Each row is a point. The points of each table are mixes of a few directions, plus a little noise. How many directions does each table use, and how many do they share? Where both have some left over, give the other angles between the two spaces (their principal angles), to ten degrees, smallest first.
(in the rows, 128 means zero)

First (4 x 2)
[[197 115]
 [134 127]
 [101 133]
 [ 79 136]]
Second (5 x 2)
[[158 154]
 [151 148]
 [126 126]
 [ 63  73]
 [143 140]]
Directions: first 1, second 1, shared 0; angles 50

First (7 x 4)
[[168 109 176 151]
 [143  98 151 152]
 [104 149 112  58]
 [133 161 102 181]
 [ 97  63 129  96]
 [140 157 135 103]
 [116 156  94 153]]
Second (8 x 4)
[[175  99  92  92]
 [ 45 175 190 190]
 [154 113 109 108]
 [114 137 140 139]
 [102 142 146 147]
 [130 127 127 127]
 [122 132 132 134]
 [180  97  89  88]]
Directions: first 3, second 1, shared 0; angles 70

First (7 x 8)
[[117 128 114 133 109 134 128 131]
 [100 127  94 142  81 146 127 137]
 [111 127 108 136  99 139 127 132]
 [136 129 137 124 141 123 129 125]
 [106 127 103 138  91 142 127 133]
 [127 129 127 128 126 129 128 128]
 [197 130 214  93 249  83 130 108]]
Second (8 x 8)
[[150 126 151 112 158 113 128 120]
 [126 132 131 138 137 130 129 131]
 [150 110 135  79 113 108 125 110]
 [ 82 119  64 137  29 156 125 137]
 [119 162 154 204 212 144 135 152]
 [137 131 142 129 152 123 129 127]
 [110 121  99 124  78 138 126 129]
 [150 121 147 101 144 111 127 117]]
Directions: first 1, second 2, shared 1

First (11 x 11)
[[127 134 148 156 122 123 140 109 121 131 100]
 [132 132 102  59  82 130 122 170 114 132 119]
 [139 103 109 115 151 164  98 153 156 126 206]
 [114 158  84  27  84  75 142 163  90 123  69]
 [126 131 161 186 138 126 141  92 128 130 105]
 [125 119 135 169 175 130 123 106 147 122 160]
 [124 122 156 204 178 128 133  83 145 123 141]
 [138 116 163 185 127 160 127 108 139 136 134]
 [130 132  89  43  90 125 118 177 115 129 129]
 [130 106 126 169 197 146 108 114 164 119 206]
 [123 155 134  97  63 101 154 133  89 136  39]]
Second (8 x 11)
[[ 53 177  93 156 150 167 129 130 176 141 126]
 [ 33 179  89  95 162 131 126 154 131 123 117]
 [171 118  92 108 164  73 101 119 119 119 169]
 [164  88 185 101  80 127 150 130  86 121  92]
 [176 103 125 153 124 138 135 107 167 134 150]
 [172 117 168 174 102 125 112 107  96 139 114]
 [180  88 161 100  99 112 146  95 104 123  85]
 [ 74 155 111 137 143 152 124 183 145 126 172]]
Directions: first 3, second 5, shared 1; angles 30, 50

First (10 x 14)
[[ 77 164 132   7  92 141 128 152 116 116  86 134  97 235]
 [164 104 125 212 154 119 128 111 137 135 159 125 149  53]
 [120 133 129 110 123 130 127 131 125 126 122 129 123 144]
 [136 122 127 147 134 126 128 123 129 130 135 128 133 111]
 [146 115 125 169 141 124 128 120 132 132 143 127 138  91]
 [133 126 128 139 131 127 128 126 129 130 132 128 132 118]
 [122 134 128 111 123 130 128 131 125 126 121 129 123 144]
 [111 141 130  87 116 134 128 137 124 124 113 130 118 165]
 [122 133 128 113 123 129 128 132 126 126 122 129 123 142]
 [153 112 125 187 146 122 128 116 134 134 148 124 143  76]]
Second (9 x 14)
[[114 120 125 117 133 118 139 128 114 144 108 138 105 112]
 [126 138 131 112 118 134 122 132 132 120 128 125 132 154]
 [188 154 142 176 109 164  85 133 182  70 201  94 216 181]
 [ 99 127 125  91 127 120 142 132 109 142  97 140  94 133]
 [107 132 127  89 122 126 134 133 117 134 105 136 107 146]
 [135 104 123 171 151 112 140 116 119 149 128 134 118  64]
 [108 115 122 117 138 114 145 125 108 150 103 140  97 101]
 [120 129 127 115 127 127 132 130 123 131 120 131 119 133]
 [156 132 132 164 128 138 113 125 149 111 158 115 162 128]]
Directions: first 1, second 2, shared 1

First (9 x 20)
[[129 145  90 131 115 116 140 145 198  90 129 142 117 119 120 110 110 157
   77 182]
 [149 143 137 192 138 149 104 147  92 158 134  98 127 152 114 147 140  78
  240  92]
 [ 97  69 201  43 147 134 132  68  13 180 118 134 154 118 163 145 155 122
  111  47]
 [119 127 106  95 116 110 148 126 182  93 126 150 124 111 133 108 112 172
   43 175]
 [140 139 131 163 133 139 116 139 111 142 131 112 125 141 118 137 133 101
  188 110]
 [139 154  89 157 116 120 133 154 197  95 132 134 116 127 113 116 112 144
  108 178]
 [133 113 171 145 146 150 107 116  41 180 129 104 137 146 131 154 152  78
  221  55]
 [122 136  97 111 114 112 144 137 191  89 128 148 121 114 127 108 110 166
   55 180]
 [122 123 131 113 127 125 133 121 128 127 125 134 130 123 133 126 128 136
  109 129]]
Second (10 x 20)
[[154 131  93  78 195 117 144  95  96 154 156  99 127 146 201 147 130 112
  159 192]
 [109 126 153 164  80 136 116 151 151 109 108 149 129 115  76 114 127 140
  106  82]
 [108 126 155 167  76 137 115 153 153 108 106 151 129 114  71 113 126 141
  104  78]
 [157 131  90  74 201 116 146  93  93 156 158  96 127 148 207 148 130 110
  162 198]
 [112 126 150 159  86 135 118 148 148 112 111 146 129 116  83 116 127 138
  109  88]
 [ 97 125 169 187  50 141 109 166 166  97  96 162 129 106  42 106 126 147
   92  53]
 [ 99 125 166 182  55 140 110 164 163  99  98 160 129 108  49 108 126 146
   94  58]
 [142 130 110 102 163 122 137 111 111 142 142 113 128 138 166 138 129 119
  144 162]
 [147 130 103  93 175 120 140 105 105 147 148 107 127 141 180 141 129 116
  150 174]
 [156 131  91  75 199 116 145  93  94 156 157  97 127 148 205 148 130 111
  161 196]]
Directions: first 2, second 1, shared 0; angles 80

First (10 x 32)
[[118 122 132 119 127 117 137 138 120 133 100 150 116 168 126 144 130 126
  148 115 114 127 120 136  97 123 125 104 145 122 131 138]
 [141 100 134 108 115 136 156 136  87 109 111 156 141 195 153 149 133 125
  170 150  97 121 120 108 115 137 157 100 104 144 172 124]
 [114 141 130 156 129 131  90 137 150 181 140  70 144  45 101 131 114 126
  107 120 164 117 154 119 164 111 119 134 157 136  93 127]
 [124 117 108  92 140 139 123 139 123  88 160 114  99 112 139 134 145 146
   81 157 139 152 136 140 176 148 153 137 123 137 162 134]
 [162 131 138 136 120 130 169  89 118  90 121 187 148 190 153  92 127 117
  165 127  92 124  94 120  79 139 118 145  74 116 134 112]
 [128 148 119 152 134 144  86 119 162 147 183  59 145   7 110 102 119 132
   68 141 176 132 155 120 201 128 120 172 126 137 100 116]
 [136 116 136 119 123 122 156 127 106 114 100 171 127 198 142 138 132 122
  167 125  97 124 111 127  87 132 133 108 116 125 145 129]
 [112 140 131 126 137 102 138 128 140 132  93 164  98 173 117 130 131 128
  143  89 113 131 112 158  69 119  99 113 157 103 107 145]
 [126 112 138 133 115 135 125 147 108 161 111 111 151 132 126 156 120 119
  160 135 125 109 141 103 136 121 147  98 136 148 136 126]
 [119 151 117 138 144 126 102 116 165 130 160  99 112  59 111 103 129 135
   72 120 160 142 136 150 155 127 107 164 140 117 100 129]]
Second (9 x 32)
[[ 91  94  85 133 104 145 127 124 121 132 154 105 113  72 135 134 172  93
  127 134 164 168 135 155 162 123 115 124 142 152 182 116]
 [147 131 138 136 157 136 112 149 134 161  92 140 147 108 120 136 122 101
  134 143 140 103 107 132 121 105 105 159 141 124 107 128]
 [145 121 133  92 153 132 130 153 116 102 115 148 117 164 138 145 127 142
  114 155 115 122 117 130 134 135 149 133 122 126 144 139]
 [173 137 154 128 163 140 117 148 128 145  95 146 164 130 127 131 105 119
  133 159 123  87 106 109 125 116 126 166 115 123 102 126]
 [133 136 125 135 130 131 124 117 139 124 143 122 132 104 127 111 127 127
  114 129 136 131 127 130 137 130 120 148 119 125 119 123]
 [131 157 124 110 142 115 128 104 155  73 169 129  93 131 127  94 124 171
   70 117 122 150 131 144 135 153 131 150 111 103 110 138]
 [128 125 126 177 133 143 105 135 141 206  94 118 168  54 111 129 131  64
  159 126 166 107 113 134 121  86  76 159 155 136 103 111]
 [128 128 153 134  71 115 161 100  97 110 151 115 151 198 142 126 101 171
  171 109  78 119 161  69 114 157 183  60  90 142 136 120]
 [ 75 123 114 105  97  96 149 122 120  99 140 127  66 191 125 145 142 166
  130  80 106 166 153 150 102 147 148  53 156 120 150 151]]
Directions: first 4, second 5, shared 3; angles 60
